Each row is a point. A path goes straight from each point to the next, and from the last back to the first. The post is the endless flat space through its rows: a point in 2 columns, a line in 3, a plane in 4, and so on, so that a path can go around it. Count how often the path circles the post. Going back the other way cancels.
In the rows, zero is written as 128.

Post (2 x 3):
[[104 184 141]
 [160 112 115]]
Path (28 x 3):
[[122 133 141]
 [ 87 168 192]
 [ 54 165 170]
 [143 119 101]
 [138 150 105]
 [181 125  94]
 [130 139 106]
 [105 101 126]
 [138  85 167]
 [175 110 135]
 [180 186 121]
 [106 231 106]
 [ 76 183  94]
 [ 64 148 157]
 [ 93 147 165]
 [107 206 191]
 [133 135 150]
 [ 64 166 160]
 [170  69  90]
 [102 166 110]
 [104 149 133]
 [124 135 146]
 [138 143 154]
 [217  89 100]
 [114 188 122]
 [ 70 205 107]
 [127 110 119]
 [102  87 152]]
Times around: 2

Post (10 x 11):
[[115 110 124  73 110 163  80 188 123 174  43]
 [119 120 205 159 206 122 151 154  65 127  32]
 [120 166 164  87 140 163 169 146 184 165  75]
 [153 149 150 126 150 114 139  96 128 167 173]
 [109  97 194 163  67 208  99 131 137 105 155]
 [138 152 123  65 126 190 125 155 173 132 157]
 [ 83  85 152 151 106 122  94 217  58 108 105]
 [124 120 139 155 150 151 155 131 148  71 116]
 [158 171 181 125 138  74  90 165 100 147 109]
 [111  47 156 100 162 145  77 156 188 170 180]]
Path (24 x 11):
[[118 163 159  93 124 160  95 182 117 123 110]
 [105 111 111 104 126 120 116 110 158 125 154]
 [148 132 175 137  78 130 115 110  98 144  70]
 [146  83 154 102 109 208 166 150 195 133 155]
 [159 128 132 109 157 172  61 162 163 221  90]
 [143 168 148  92 144 143  79 176 141 150  82]
 [ 86 109 185 113 117 172 114 128  86 146 138]
 [ 71  77 144  65 128 121 160 146 102 158 137]
 [118 109 116 129  99 116  92 173 151  44  92]
 [ 80  62 205 152 139 156 177 180 166  83 112]
 [155 172 178 162  79 135 155 173 172 124  71]
 [134 173 167 140 140 117 141 144  98 163 122]
 [ 95  87 120  80 131 197  53 165 165 133  61]
 [122  94 118  90 161  91 117 132 136 127 167]
 [ 84  87 203  73 113 104 137 226 169 119 132]
 [146  94 169 115  84 158  67 233 105 125  99]
 [104  94 175 129 172 194 155 142 143 164 138]
 [133 197 151  85 155  86 108 242 170 140  97]
 [110  92  99 132 180 190  80 108 192  71 142]
 [ 56  66 191 152 170 150 111 102 105 130 139]
 [116 136 171 100 147 171 168 131 128 101 150]
 [144 112 217 121 168 182 149 173 102  83 108]
 [156 104 180 140 126 140  82 132 128 198 132]
 [125 116 123 144 148 186  93 152 120 119  67]]
Times around: 4

Post (17 x 18):
[[124  97  99 143 127 205 124 122 138 145 103 139 161 150 155 150 189 134]
 [112 130  79 152 175 173 114 143  40 123 115 118 129 134 188  85 110 115]
 [152 159 116 110 137 124 125 168 113 147 127 155 142 102  88 131 168  94]
 [148 141  94  95  98 159 174 140 109 152  97 122 163 120 143 143 134 116]
 [129  58 109  99 106 103 157 123 134 165 124 131  82 118 142 122 102 127]
 [122 117  69  94 138 157 126  89 120 156 123 109 116 151 165 141 157 107]
 [151 136 131 141 153 120 185 124 146 127 128 157  94 124 120 140 120 169]
 [136 146 122 174  97 143 156 147 115 107  84 140  99 151 143 167 147 162]
 [112 160  95  93 126 161  95 141 137 139 139 156 137 129 105  98 135 184]
 [203  80 155 104  97  78 154  66  76 145 199  92  97 148  95  20  32  82]
 [167 103  69 155 138 157 118 141 132 134 126 125 126 138 135 121 104 156]
 [144 126 129 118 156 111 148 161  78 151 118  94 107  60 146 121 148 126]
 [109 147  98 134 105 154 139 190 188 123 132 136 129 103 151  67 163 129]
 [165 111  79 152 126 114 104 108 132 156  99 155 133 105 124 136 147 153]
 [173 115  86 111 122 146  94 145 155 145  89 154  90 174 114  50 130 106]
 [154 121  72 129 136 110  98 133 106 146 135 141 191 161 145 132 133 192]
 [139  95  74 111 111 108 163 138 105 120 114 100 134 130  84  95 161 114]]
Path (25 x 18):
[[125 137 122 127  94 166 116 144 127 160 116 109 113 115 141 106 160 100]
 [169 141  89 166 106 168 107 120 182 144  83 148 128 156 143  97 137  96]
 [177 125  91 112 128 141 111 135 156 135  97 128 145 130 148 139 126 142]
 [114  89  68 121 152 132 125 141 120 110 149 124  93 158 181  98 172 143]
 [134 107 111 142 137 179 100 174 106 180 150 136  95 124 180 123 123 135]
 [128 154 103 101 131 122 166 175 171 172 130 181 178 117 125  53  88 181]
 [ 93  73  17 111 165 106 111 121 105 120  96 101 115 207 153 113 148 144]
 [132  82  52  94 102 113 179  81 153  98 136  91 109 149 119 118 140 145]
 [156 110  72 114 150 169 138 207  71 147  63 145 132 129 167 138 121 171]
 [133 181  43 121 153 146  69 157 113 175 154 149 161 101 110 105 114 204]
 [ 95 129  78 134 145 216 117 101 131 155  66 132 114 136  96 150 171 116]
 [130 122  90 148 125 185 103  96 164 113 102 167 166 170 143  92 135  97]
 [ 80 125 111  75  61 105  90 158 109 129 129 116  83 149 165 111 160 152]
 [134  79 130  97 118 170 135 114 140 144 131 130 103 187 135  90 172 153]
 [126 102  90 155  96 117 156 160 111 151  83 140  96 154 117  98 109 153]
 [128 186 191 141  93  87 186 116 122 130 113 149 168 123 107 127 132 200]
 [161 129  92 168  87 134 121 111 120  99 142  94 144  84 120  78 108 138]
 [ 95 146 110  98 121 143  95 145  43 145 107 125 148 143 206 173 219 158]
 [153 160  65 146 134 167 123 183 139 154 108 124 125  99 176 135 205 122]
 [150  74 119 166 167 118 153 138  69 124 133  82 132 151 129  88 137 162]
 [112 136  49 151 172 151 147  71 121 154 112  91 109 144 197 133 183 132]
 [106  87  71 114 136 159 133 139  90 156 123 151 149  99 166 155 220 110]
 [198 152  93 104 154 119 154 106 128 122 128 115 142  99 117 102 122 142]
 [ 87 101  94  74 154 185 131  87 249 156 136 176 128 101 116 113 140 127]
 [162 145  95 122 166 204 163 135 172 131  93 170  78 173  74  90 116  90]]
Times around: 3
